Each row of a before or after table is a point. The points were changed in one or more steps. Then noise was added and the rows were shuffled. The steps act on columns, c1 being the first. Write out the steps. A step turns or swaps two columns, mirrors them in a line or flattens them onto one, adds a multiple of one to another, or multiplies or shifts one. Angles are multiples of 10 degrees, from the lower column toward the higher: turns from -170 to 170, lines from 10 to 170 but not 90. Use the fewest steps. Two steps may share a column if one is a turn and the other turns, adds or multiplies; they go together, in the order done. Otherwise the lowest column goes first.
(in the rows, 128 means zero)

Before:
[[161 103]
 [137 159]
 [ 92 193]
 [177  83]
 [ 70  90]
 [ 95  74]
 [147 141]
 [133 144]]
After:
[[163 113]
 [146 141]
 [ 78  79]
 [184  89]
 [114  66]
 [ 83 188]
 [133 164]
 [133 140]]
Steps: turn c1 and c2 by 10 degrees

Before, 11 rows:
[[154 141 129  97]
 [154  93 117  87]
 [144 110 137  88]
 [156 145   7 108]
 [154 124 132 152]
 [143 141 121 164]
 [175 154 137 143]
 [143 156 142 169]
 [174  87 101 119]
 [ 50 117 138 157]
 [173 154 121 167]]
After, 11 rows:
[[137 121 120 163]
 [120  70 101 119]
 [144  95 121 168]
 [138 109   7 108]
 [130 102 131 153]
 [119  91 117  87]
 [137 107 128  98]
 [144  94 138 144]
 [123 108 137  88]
 [115 199 138 158]
 [142 123 142 169]]
Steps: turn c1 and c2 by -70 degrees; multiply c1 by 0.4

Before:
[[148  88  97 119 126 138 114 114 127]
 [151  97 128 123 132 124 112  65 174]
 [142 147 133  88  97 124 130  90 129]
 [167 117 152  96 119 128 119 136 134]
 [138 113 128  62 128 141  95 143  90]
 [154 105 168 139 139 187 152 139 148]
 [118 101 176 120 137 135 116 137 134]
 [140 135 141 128 127 157  84 104 131]
 [140 111 128 108 147 144 141 140 165]
 [158 118 130 150 132 125  87 130 153]
 [145 125 156 117 107 134  70 184 128]
 [151  64 157 141 106 121 103 113 156]
 [154 145 125 148 181 126 131 119 120]]
After, 13 rows:
[[170 148 131 129 155 124 159  91 113]
 [172 115 152 163 132 128 102 135 117]
 [192 115 126 110 148 139  73 143 162]
 [144 127 155 144 146 132  66 183 116]
 [125  64 158 162 133 121   7 113  94]
 [120 142 126 170  86 126 157 119 159]
 [131 102 177 111 118 134  76 138 127]
 [139  97 129 155 101 124  69  66  89]
 [151 114 128 134  92 146 115 138 106]
 [143  88  94 148 130 138  54 115 130]
 [118 120 127 172 114 125  74 129 109]
 [132 135 140 143 130 156  96 104 125]
 [125 105 168 163 109 189 118 141 117]]
Steps: turn c1 and c4 by 70 degrees; multiply c4 by 1.3; add 1.5 times c2 to c7; turn c5 and c9 by 150 degrees

Before (12 x 12):
[[136 122 122  99 151 119 127 115 129 161 153 119]
 [142 122 109 153 118 130 141 147 117 142 114 148]
 [103 134 119 127  94 114 137  97 139 122 106 129]
 [159 146 139 125 148 122  91 123 140 121  90 142]
 [151 136 156 147 151 157 134 174 127 112 128 127]
 [149 113 114 111 119 122 145 135 115 119 100 158]
 [ 99 117  88 113 117 133 152 141  93 129 103 122]
 [146 126 129 116 107 128  91  77 135 127 126 116]
 [117  80 145 121 165  91 103 126 148 132 167 107]
 [130 146 137 151 143 122 119 153 120 102 144 150]
 [127 145  92 131 147 146 149  93 117 109 115 134]
 [146 118  91 112 104 137 118 130 168 112 143 117]]
After:
[[129 127 149 189 182 128 112 142 105 101 151 109]
 [146 136 140 115 159 117 146 115  90 120 108 176]
 [149 110 183 163 194 152 146 138 122 115 147  93]
 [135 125 130  68 192 118 124 132 132 159 143 170]
 [118  93  79 103 206 100  92 144 190 131 157 127]
 [ 99 152  52  95 155 124 149 118  25 127 112 149]
 [156 133 198 132 188 136  89 110 163 123  98 141]
 [128 166 123 139 183 142 152 114  96 108 101 122]
 [103 142  88 128 133 111 129 116 158 125 100 134]
 [145 127 154  98 146 141  91 114 151 127 101 136]
 [142 146 135 187 157 128 140 126  95 143 125 100]
 [147 156 127  89 147 136 121 135 250 115 143 146]]
Steps: turn c2 and c3 by 60 degrees; add 1.5 times c1 to c3; multiply c4 by 2.5; turn c4 and c12 by -40 degrees; shift c5 by 40; turn c6 and c7 by 20 degrees; flatten c8 and c11 onto the line at 60 degrees; multiply c9 by 3

Before:
[[144 101 164  97 168 114  79 172  57 138 113 131 105  19  81 169  86 148]
 [169 132  79 163 180 177 113  92 128 149 161  77 118 122 147 161 143 151]
 [193 155 178 181 148 107 144 117  85  87 117 136 131 146  75 163 150  57]
 [ 28 170  87  90 202  76  90 176 169 105 158 121 141  95 110  45 152 130]
 [104 161  95 104  94 165 171 199 155 149 114 163 128 119 126 136  72 148]
 [131 100 113 127 120 164 190 177 145 155 114 141 129 118 116  77  97  99]
 [ 97 138 122 166 138 159 161 140 164  59 139 177 160 145  74 143 119  81]
 [ 95 132 119 144 118 160 117 101 209  98 123 126  90 140 127 154 183 111]]
After (8 x 18):
[[151 145 103 155 105 171 110 173 128 166 164  43 121 126 119 150 140 147]
 [ 58  78 125 165 139 155 160 155 164  95 141 137 159 144 133 172 125  80]
 [155 130 132 126 117 161 186  96 143 140 120  98 138 120 157 139  98 103]
 [100  99 113  85  35  73  91 138 178  28 156  78 143  87  90   6 148 131]
 [ 79  74 152 181 154 109 144 181  90 191 121  96 135 155 117 178 152  57]
 [142 118 118 107  98 164 165  40 157 104 115 127 129 121  97 182  75 143]
 [132  90 143  95  61 112  78 109  54 140 112  92 101  19 171 121  94 146]
 [104 127 120 142 165 173 114 152 212  98 120  83  90 136 125 144 186 112]]
Steps: swap c1 and c10; turn c2 and c15 by -110 degrees; multiply c3 by 0.4; add 0.7 times c18 to c8; turn c5 and c8 by 140 degrees; add 1 times c7 to c16; shift c12 by -40
